Each row of a before or after table is a point. The points were changed in one or more steps. Then noise was added and the rows were shuffled. The steps act on columns, c1 being the first. Write out the steps. A step turns or swaps two columns, mirrors them in a line or flattens them onto one, adds a multiple of one to another, or multiplies or shifts one. Angles are multiples of 10 degrees, from the lower column toward the higher: turns from -170 to 170, lines from 10 to 170 but not 90. Use the fewest steps. Two steps may share a column if one is a turn and the other turns, adds or multiplies; they go together, in the order done. Otherwise the lowest column goes first.

Before (9 x 3):
[[-10  -1  51]
 [  4 -54  33]
 [-34   2 -28]
 [  7 -13 -35]
 [-37  19  -6]
 [-49   3  31]
 [ 15 -29  10]
 [ 19 -19  24]
 [-47  31  -7]]
After, 9 rows:
[[-22  43  29]
 [-16 -28  11]
 [ -7 -13 -39]
 [ -6  10  53]
 [-46 -30  33]
 [ -5 -28  24]
 [  5  55  -9]
 [-17  30 -28]
 [ -2  42  -4]]
Steps: turn c1 and c2 by -60 degrees

Before (11 x 6):
[[ -7  14   9   4  37   5]
 [-17  35 -16   7 -53  -9]
 [ 44 -28  -6   9 -18   3]
 [ 24  14   9  23  21  25]
 [ 18   1   7 -34 -38  -9]
 [ -8  22  60 -18 -23  23]
 [ 54  28  -2  -1  -8   6]
 [ 17  42  20  13  21  27]
 [-51  30  32  24  16 -11]
 [ 24  -6 -12   0  -8  51]
 [ 28 -20   0  23 -40 -26]]
After (11 x 6):
[[ -7  17   9  10 -37   7]
 [ 19   1   6 -46  38 -10]
 [ 23  19   6   6 -20  28]
 [ 43 -38  -6 -21  19   4]
 [-16  48 -13  18  52  -8]
 [-50  40  33  59 -15 -11]
 [ 17  55  21  -1 -21  25]
 [ 25  -7 -12 -17  11  49]
 [ -8  28  58 -11  23  24]
 [ 56  32  -2 -38   8   6]
 [ 30 -28  -4   4  39 -25]]
Steps: add -0.7 times c1 to c4; multiply c2 by 1.3; multiply c5 by -1

Before, 12 rows:
[[ 33  26  45 -33 -11 -60   9  36  -8]
 [  9  42  32 -29 -26 -43   7  15  27]
 [-24 -14  -3   1  19   1 -16  -1  -7]
 [-25  -8 -48   0 -45  -3  -6  16 -13]
 [-20   4 -12 -23  -3  30   7  -4 -32]
 [  0   2  -6  15 -10  25  -9 -30 -21]
 [ -4   4 -39  -8   9  -9  13 -25 -16]
 [-29   2 -16 -30  -4   0 -13 -30 -11]
 [-35  -9  -3   1 -11   2  27 -19 -21]
 [  9  32  13 -18  -5 -27  23  34  29]
 [ 24 -13  25 -34 -20 -25  16  11  19]
 [ 29  23  28 -43  -1 -19  13  21  18]]
After, 12 rows:
[[-10 -17  -4   0  19   1   6  -1  -7]
 [ 10  -8  25 -33 -21 -25  -5  10  18]
 [ -3  41  14 -19  -5 -28   1  33  29]
 [-16  -2 -16 -30  -3   0  11 -30 -11]
 [  5  50  32 -30 -26 -43  -2  16  26]
 [ 17  28  28 -44  -1 -18  -8  21  18]
 [-18  -6 -13 -22  -5  31   9  -5 -33]
 [ -9  -1 -39  -8   8  -8   6 -23 -16]
 [-39 -14  -3   1 -10   4  22 -18 -22]
 [  3  -3  -4  15  -9  27  -3 -31 -20]
 [-17 -12 -46  -1 -46  -3  10  17 -13]
 [ 22  23  44 -35 -11 -60 -12  36  -8]]
Steps: flatten c1 and c7 onto the line at 150 degrees; add 0.3 times c9 to c2

Before (9 x 12):
[[-20  -5   2  13  18 -26  22  20   5  23 -31 -28]
 [-24 -18 -13   8  15   2   0  29 -11   2   5 -20]
 [ -9 -10   0 -19  20 -36  -1  27  -3  -1 -12 -19]
 [ -9 -26 -15   7  19  -1  -3   2  10 -17 -19  -4]
 [  2 -34   7  13  33 -17  10  14  -6   5   4 -12]
 [ 27  19 -10  37 -12  -4  -8 -22  -1   5  16   5]
 [  9  31  -1  43 -19  -6  13 -60   6 -21  36 -12]
 [ -5 -15  -1   7  21  -7 -11  -6 -22   3 -17 -32]
 [ 27  13   2  26 -29   5  26 -29 -12 -17  11  -7]]
After, 9 rows:
[[-19  -5 -22  14  18 -25  -1  20   6  24 -31 -27]
 [-25 -17   3   7  15   2 -13  27 -12   2   4 -21]
 [  9  31 -13  43 -19  -5  -4 -61   6 -20  36 -12]
 [ -4 -15  11   7  20  -6   1  -6 -23   2 -16 -32]
 [ 28  13 -27  27 -29   4  -1 -29 -13 -18  10  -7]
 [ -9  -9   2 -19  20 -35   0  27  -4  -1 -12 -18]
 [ -9 -27   6   6  19   1 -15   2   9 -16 -19  -5]
 [  1 -34 -10  12  33 -17   5  15  -6   6   6 -13]
 [ 28  20  11  39 -12  -4  -8 -23  -2   5  16   5]]
Steps: turn c3 and c7 by 100 degrees

Before (8 x 14):
[[-13  10 -31  -2  -4 -21 -15   1  13 -21   3   8  34 -26]
 [ 15  20  40  -2 -11 -18   3 -20  37   4 -15 -15   8 -39]
 [  2  -9 -27 -16  -7  -7   0  -8  13   4  18  12  18 -36]
 [  8  30  49  -8  -4 -12  -8 -20  55  20   7 -28   1 -11]
 [ -5  12 -28  -7   7 -11  -5 -15  -9  -2   1  -8  16 -26]
 [  2 -11  26  -7   4  -5  23  26 -21 -27   9  14 -23   3]
 [ -7  -3   4  -8   5   2  19   4   7   5 -23  17 -17  13]
 [  2  -9  15 -12  28   6  10   3 -15 -22  -2  41 -19   7]]
After:
[[  3 -18  20 -11  24   7   9   2 -15 -23   0  41 -19   8]
 [ -6  24 -26  -8  11 -12  -5 -18  -9  -3   1  -8  17 -26]
 [-13  20 -29  -1   4 -19 -15   1  13 -21   3   6  33 -26]
 [ 15  41  37  -3 -17 -16   4 -19  36   2 -15 -16   8 -39]
 [ -7  -7   4  -7   4   2  20   4   6   5 -23  16 -18  14]
 [  3 -18 -29 -17  -3  -5   0  -8  14   5  18  12  17 -37]
 [  2 -22  27  -5  -1  -6  23  26 -21 -26   9  14 -22   3]
 [  8  60  47  -8 -13 -13 -10 -20  54  19   6 -27   3 -11]]
Steps: multiply c2 by 2; turn c3 and c5 by -10 degrees

Before:
[[-29 -20  26 -16   0 -39  30   7 -31  10  -6 -19   0  21   3  22 -19 -35
   53 -16]
 [ 12  14  20   7 -34  34  34 -21   6 -19 -31  -7 -31 -36  25 -15 -10  26
   -4 -26]
 [-36  -2  29  -8   1   5 -39  -5   6 -18   6 -34 -36 -29  24  33  12  -5
   17  -6]
 [ 13  32  10   5 -16 -21  -6 -18  36  16   4  -7 -23 -32  -4 -21 -10   7
   -5 -30]
 [-15   1  60   0   2 -17  -8 -10 -38  -1 -18 -25  -9  27 -20  43 -26 -28
   16  -8]
 [ 15  -5  18 -19   7  -3   9  13   2  11  -9  -9  20 -38   6 -10  13  52
   -8 -11]
 [ 24  26  45   4 -30  -8  26  -4   6  -6  10  14 -17 -24  11 -31  22  26
    3 -15]
 [  9 -26  10 -19   8   9 -30 -17   9 -10  17 -15 -39 -36  17  46  24 -13
    2 -46]
 [-15  -2   4 -24  34   3 -33 -35   4 -17  22 -41 -33  10  22  43  21 -12
  -12   4]
 [ -5 -18  16  12 -43 -12  26   9  16  -2 -14 -29   6 -11  -7  -4  31   3
  -10  -9]
 [-11  11   4 -12 -10  23 -28 -42 -28  11   7 -18  -6 -16   5  33  31  16
   45 -16]
 [-12  -9  23   0  50   8 -21 -40  15 -14  -6  10 -12 -28   6  44  14  -8
   33 -17]
 [-20  -5  29  11  18 -33   7  34 -28 -26 -10 -45  -4  49 -24  10 -12 -33
   33 -32]
 [ 17   6  25  -9 -14 -38   8 -17  -8 -27 -27   4  24 -35   9 -51   6  28
  -15 -24]]
After, 14 rows:
[[ 55 -24  10 -17   7   7 -31 -16   7  -7  16 -12  -8 -34  16  45  24 -12
    1  19]
 [  4   4  61   1   2 -17  -9  -8 -38  -2 -20 -23 -16  26 -18  43 -26 -28
   18   9]
 [  2  -2  30  -7   2   2 -38  -7   6 -18   6 -38 -38 -29  27  33  11  -5
   18  31]
 [ 12  13   4 -14 -10  23 -28 -44 -27  10   6 -19 -17 -16   6  34  31  15
   46   3]
 [ 21  -8  30  13  15 -34   7  33 -28 -28 -10 -45 -28  47 -24  10 -11 -34
   32  -4]
 [  9  -2  14 -18   4  -1   9  14   2   8 -11  -8  11 -39   6 -11  12  51
   -8 -24]
 [  5 -17  24 -15   1 -39  31   7 -30   9  -5 -21 -31  22   1  24 -18 -33
   49  -3]
 [ 36  13  20  10 -34  34  33 -20   5 -18 -31  -6  -2 -35  25 -14  -7  26
   -1  18]
 [ 40  31   9   5 -17 -21  -7 -20  35  15   4  -6   0 -31  -3 -20 -12   7
   -4  10]
 [  5 -20  18  14 -43 -13  27   9  14   1 -12 -28  -7 -11  -9  -8  32   2
  -10  -8]
 [ 16 -11  22   1  51   8 -20 -39  15 -15  -5   9 -21 -27   6  45  14  -8
   32   3]
 [  2  -4   1 -25  32   0 -32 -34   3 -17  24 -45 -16  10  22  43  22 -13
  -14  32]
 [ 25  25  44   8 -29  -9  27  -3   5  -4   9  14  18 -23  10 -31  21  27
    3  12]
 [ 17   4  26 -10 -14 -39   6 -19  -9 -29 -29   7  13 -36   9 -51   8  29
  -17 -31]]
Steps: turn c13 and c20 by -70 degrees; turn c1 and c13 by 70 degrees

Before:
[[  8   0  29  -9  -8 -12 -17 -20   9   0 -16   2  15   1   3  34   3  10
   12  -2  16 -12 -24  -9 -16   5 -10 -30  -5  -8  24  16]
 [  2 -30  -3  -9  -5   2  -7  16  -5   0  48   1   8  -3  -5  33  -4 -13
   24   7  -7   8  12 -13  53 -17 -17 -30 -46 -20  -4  38]
 [-11   5  -7  -8 -21  -3   1 -23   6   5 -24  -1  15   3   9  10  -3 -11
   -7  14 -12 -18  -3   1 -10 -53 -16  29   9  50  -1  -6]
 [-10   5  29  -7 -20 -20  -6 -16 -14   2   2  -7   9  -2   0   8   7  11
  -12   2  -7  27 -11  -7 -12   9  -6  -2  -6   7   8  -3]
 [  3   6   0   1 -21 -16   4  -5  13  17 -13 -12   8  -3  -2 -47  17  12
  -12   2   3  12 -24   5  12 -52   4  11  -6  25 -11  -9]
 [-17  -8   6   3 -28   5  10  32  13  17 -24  -2   0  -4 -16  10   3   6
    4  -2   2 -16   3   8  27  -3  38 -13   8 -21  33 -10]
 [  9  11  -6  -9 -16 -21   3 -14  12   6  -1   3   1 -11   4  40 -10 -22
    2  21  -4 -20 -22   9 -14   3 -18  14   3 -20 -10   5]
 [-30   7  -2  44  30  21   5 -19  -1   6 -21   3  12  -7   6  33  -9  -5
   -3   2  12 -10 -14 -11   7  15  58  -1  -6 -15  -8  -8]
 [  1   8   4  -9 -12 -15  11  -3   3  33  10   0   7   9  -1  18  -3   1
  -11   0  -2 -19 -23   1 -16   2  -7 -31  -6  -9   9  10]
 [ -6   7  -1  -4   8 -10  -4  12  -2  -7 -24  -5 -56  18  -7  -5 -12 -17
    1   1  -4 -18  17   7  -5 -20 -18  13   5 -21  -5   4]
 [ -1 -26   1 -10 -18   4  -7   2   6  -4 -21 -17  -7  -6 -22 -12   6   7
  -13  26  -7 -16   6  -6  -4 -29 -11  28   6  41 -12  -3]
 [  6 -35  19  22  -2 -17 -34  -8   9  -2 -18   2  -4  39 -14  24 -10  12
   -4  12 -10   8 -20 -14  -8  12 -18 -29   4  -6   7  -6]]
After, 12 rows:
[[  2   8   3  -9 -11 -14  11  -2  -2  23   8   0  11   7   0  19  -1   2
  -11   0  -1 -20 -24   1 -18   1  -6 -31  -5   4   7  10]
 [-13   5  -7  -8 -20  -1   0 -24  -2   5 -23  -3 -42   3   9   9  -3 -10
   -6 -16 -11 -19  -4   1 -10 -51 -15  18   8  32  -1  -4]
 [  2   6   1   0 -21 -17   3  -5 -13  13 -11 -11 -21  -3  -2 -46  16  11
  -12  -3   4  11 -25   4  13 -51   4   6  -6  16 -10  -7]
 [-30   7  -2  43  30  20   3 -19   1   5 -21   1  19  -5   6  34 -11  -5
   -4  -1  11 -11 -16 -10   7  14  58  -4  -8   6  -7  -9]
 [ -1 -27   2  -9 -16   4  -9   2   0  -3 -21 -16 -42  -5 -22 -12   6  10
  -14 -27  -8 -18   7  -7  -3 -30 -11  27   6   8 -11  -4]
 [  7  -2  29  -9  -9 -13 -18 -21  -8   0 -17   1  13   1   3  33   4   9
   11   0  15 -12 -24 -12 -16   4  -9 -34  -4  12  23  14]
 [ -5   7   1  -4   8 -10  -3  12   2  -5 -26  -4   2  18  -7  -5 -13 -16
    2  -1  -4 -19  19   7  -5 -19 -19  31   5 -59  -5   3]
 [  2 -30  -4  -9  -5   2  -8  13   6   1  48   0  22  -4  -5  33  -3 -13
   22  -5  -5   7  14 -13  54 -17 -16 -29 -47   0  -5  37]
 [-17  -6   6   2 -28   4  10  32 -13  11 -24  -4  20  -4 -16  10   3   6
    4  -1   3 -17   4   7  28  -4  39 -11   8  -8  32 -10]
 [ -9   5  27  -7 -20 -19  -6 -15  14   1   3  -9  -5  -2   0  10   6  13
  -13  -2  -7  28 -10  -9 -11   9  -6  -6  -7  12   9  -4]
 [  9   9  -5 -11 -19 -19   3 -14  -7   4  -2   3  18 -11   4  41 -11 -22
    2 -24  -4 -19 -22   6 -14   4 -18  17   1  -8 -11   5]
 [  6 -35  18  22  -2 -18 -34  -8  -7  -2 -17   3   3  38 -15  23  -8  12
   -6 -14 -12   9 -20 -14  -8  12 -16 -28   6  -6   8  -4]]
Steps: turn c9 and c20 by -170 degrees; multiply c10 by 0.7; turn c13 and c30 by 70 degrees; add -0.3 times c30 to c28
